Rows are points. A path goes straight from each point to the next, and from the last back to the first. The post is the endless flat space through its rows: a point in 2 columns, a line in 3, a plane in 4, and so on, so that a path can go around it. How many times does the path go around the post? Going back the other way cancels.
In the rows, zero is written as 100.

Post (1 x 2):
96	97
Path (29 x 2):
114	120
142	56
82	28
72	102
63	173
118	141
94	137
60	121
40	64
121	29
126	102
146	145
118	84
95	17
74	90
65	182
109	122
157	70
97	48
58	76
64	135
109	145
146	78
168	103
142	110
145	32
86	56
32	89
87	120
Times around: 3

Post, 7 rows:
98	96	51	111	97	93	125	122
106	101	140	98	113	83	88	135
88	122	69	115	79	99	132	97
108	79	154	98	135	103	107	133
121	90	99	96	107	89	107	104
84	106	71	94	79	128	95	114
79	103	77	123	100	108	83	89
Path, 17 rows:
131	118	98	104	82	118	146	101
80	75	70	141	93	155	163	91
107	93	86	88	79	66	74	141
103	80	83	110	126	90	86	89
72	106	108	96	99	87	95	81
99	80	109	145	134	31	113	82
123	90	136	88	90	119	73	125
97	100	82	88	92	139	104	129
55	131	81	104	114	126	99	127
86	99	131	92	114	106	94	102
82	112	85	110	73	95	99	92
131	57	5	123	113	24	112	142
78	69	59	115	109	81	116	155
95	114	55	121	70	92	107	80
85	73	118	80	97	96	126	156
110	74	60	97	118	87	133	101
101	110	71	97	122	85	79	121
Times around: 0

Post:
75	87	111	89	78	82	102	129	137	103	142	100	87	95	66	69	97	123
54	106	117	104	129	85	121	117	61	125	132	118	145	128	126	136	151	121
67	76	104	103	131	114	86	140	101	112	78	83	83	119	93	76	132	56
70	90	78	53	126	51	92	46	100	92	108	94	71	117	111	100	129	144
111	135	62	65	109	69	107	109	121	99	86	121	79	93	103	28	84	96
83	117	141	111	137	138	90	106	48	90	126	97	107	115	124	82	115	25
112	137	131	129	77	129	82	90	85	93	101	74	101	107	85	92	166	79
91	68	111	120	74	43	100	146	26	70	98	96	122	105	60	107	112	89
74	93	99	109	58	101	99	139	118	106	114	86	148	135	74	92	78	99
71	95	145	112	37	81	32	112	61	88	79	106	101	117	120	116	90	70
68	114	70	104	98	138	158	131	105	110	85	129	121	98	75	19	122	106
88	96	82	98	59	91	104	76	124	129	58	89	103	74	90	113	117	104
102	71	82	140	113	69	53	132	99	76	101	94	78	101	74	78	95	107
136	99	121	120	59	79	83	89	71	105	85	141	94	146	114	114	96	83
100	111	105	78	156	85	102	80	118	112	49	129	101	121	77	79	104	91
78	112	48	61	95	115	130	145	114	70	108	120	92	113	72	88	82	154
57	150	95	113	93	109	118	99	96	98	85	72	66	94	84	86	102	97
Path, 32 rows:
74	73	94	77	105	58	126	113	101	92	123	75	108	123	104	99	101	107
82	121	104	119	46	82	104	153	70	88	110	79	114	114	106	83	133	71
72	114	100	64	71	71	150	103	91	134	102	96	144	73	92	74	127	65
94	123	127	33	39	64	122	51	84	117	84	141	99	40	90	108	102	96
125	121	89	101	124	81	79	127	86	72	71	137	130	91	47	59	55	108
89	104	108	124	111	135	40	173	103	70	71	50	82	102	84	138	80	86
58	96	95	80	123	131	98	112	84	54	111	105	128	118	112	69	116	98
68	148	124	95	43	54	89	117	104	59	112	136	55	119	85	34	105	136
92	108	134	116	130	154	48	104	63	69	94	137	76	111	82	67	119	28
109	95	119	102	111	101	67	159	93	115	144	124	50	109	88	57	134	91
114	64	120	75	63	82	78	141	63	114	75	195	38	148	122	57	46	108
129	67	77	123	180	104	61	130	91	125	85	91	88	92	57	131	153	95
91	126	95	68	98	14	33	120	115	76	52	108	102	79	51	60	70	96
67	112	128	68	98	55	86	131	127	83	98	164	72	110	74	65	87	107
74	111	132	138	44	131	101	109	59	93	130	124	91	120	96	66	129	70
95	84	98	131	130	82	71	94	119	110	139	73	89	152	58	92	52	88
109	110	80	111	104	89	87	115	37	91	110	96	130	74	108	82	118	105
79	72	115	72	138	84	126	138	72	105	87	110	131	128	106	55	75	47
75	154	151	47	79	64	95	45	72	58	110	110	121	110	101	45	129	111
102	64	146	121	80	46	54	121	97	120	125	163	99	108	114	80	132	99
110	143	109	98	131	64	71	137	93	106	126	105	119	123	93	29	146	57
113	71	94	137	114	103	92	120	82	134	109	87	69	108	84	102	125	62
86	147	102	73	85	50	125	100	79	141	63	112	96	121	93	109	144	147
76	125	97	83	94	133	88	106	119	99	135	86	142	135	84	85	95	98
50	129	50	85	78	75	100	128	73	51	119	98	105	82	93	130	91	114
61	104	88	127	82	145	125	152	99	47	126	70	97	104	67	117	128	124
69	132	82	67	162	62	89	103	75	64	105	71	136	28	124	76	102	126
110	92	86	125	93	77	99	94	93	141	89	119	109	112	120	164	157	161
83	131	96	109	127	82	125	118	70	114	89	108	101	115	74	144	104	120
110	133	92	132	62	126	90	142	58	73	159	119	70	125	99	58	134	79
94	89	90	150	59	89	80	158	110	96	143	121	76	94	101	90	104	109
115	117	120	85	122	110	118	143	84	71	107	106	91	111	74	109	104	67
Times around: 1

Post:
125	91	82	86	91	61	125	102	103	105	102	119	104	93	132	123	94	131
87	103	85	133	103	97	117	132	102	119	107	84	119	131	85	68	120	86
53	95	98	98	91	75	66	105	124	97	93	114	108	116	84	149	121	109
98	99	98	114	76	92	100	96	115	91	109	78	117	95	116	70	101	129
112	76	97	106	94	122	97	101	114	107	93	131	109	88	79	53	111	139
129	51	76	163	166	15	115	128	113	46	175	110	108	136	90	132	127	69
85	155	134	114	95	67	105	54	19	125	125	110	69	15	71	93	72	97
62	99	100	86	70	100	81	106	132	112	118	122	137	98	81	77	94	109
94	104	73	114	119	126	102	33	115	146	94	91	113	127	90	93	90	128
106	85	94	130	88	113	94	104	125	133	95	89	111	84	91	89	93	97
148	114	53	34	85	139	83	93	109	99	93	122	123	89	141	99	69	137
91	73	129	76	114	100	101	88	98	92	136	87	63	73	73	103	106	70
66	87	112	106	103	104	78	76	59	144	148	92	77	65	97	114	94	116
81	68	92	116	96	113	111	94	94	88	131	90	107	99	82	122	108	77
94	96	141	115	104	136	98	103	101	132	129	107	134	80	84	85	91	117
92	122	94	129	99	124	113	85	118	138	116	98	99	77	89	83	130	116
131	77	93	107	73	103	103	110	104	116	128	99	119	113	76	87	119	104
Path, 24 rows:
65	60	102	103	80	106	95	155	102	82	84	127	95	67	107	124	131	70
107	97	107	54	96	79	141	88	166	35	118	95	89	90	133	97	106	85
112	55	98	125	107	139	122	90	146	129	138	130	63	56	63	128	105	106
67	64	89	100	113	117	68	114	99	87	115	81	103	131	92	35	118	144
104	86	73	122	81	75	93	87	109	104	101	99	88	21	94	90	76	67
110	110	99	105	101	146	90	70	94	140	162	94	108	64	109	49	104	107
97	116	109	167	72	81	133	111	115	113	73	123	137	88	115	80	86	150
122	71	121	115	77	18	98	94	64	85	127	103	84	64	105	91	73	152
40	48	88	124	96	84	39	104	76	74	109	95	114	101	89	131	89	113
94	49	123	99	104	95	63	100	93	172	148	131	85	74	67	89	132	128
89	60	99	134	111	93	113	72	123	155	195	84	134	145	118	92	109	116
108	94	87	88	100	108	110	93	87	192	124	112	72	118	92	39	104	164
86	109	83	121	91	82	92	102	120	109	115	128	59	61	69	114	164	140
102	74	118	138	115	105	101	39	116	125	116	115	82	76	68	122	82	116
73	95	89	144	51	126	130	98	128	124	94	116	82	67	32	121	113	74
59	95	121	173	114	88	74	62	59	113	113	63	102	65	88	129	57	127
72	108	88	115	121	105	103	34	116	93	88	69	48	70	55	97	133	72
151	115	82	82	130	126	77	100	71	122	142	110	127	119	111	108	98	90
105	131	126	93	98	109	96	78	122	82	96	99	143	145	112	101	84	137
144	76	76	66	100	122	116	90	171	117	86	90	118	128	158	103	86	85
97	61	96	99	66	80	123	95	73	98	87	75	91	78	121	133	107	96
118	66	86	109	94	153	103	76	140	131	115	72	132	89	64	88	89	122
66	153	75	95	57	113	46	95	33	103	133	128	126	43	88	114	82	142
45	53	104	130	118	47	123	152	116	46	137	82	136	115	138	87	127	110
Times around: 3
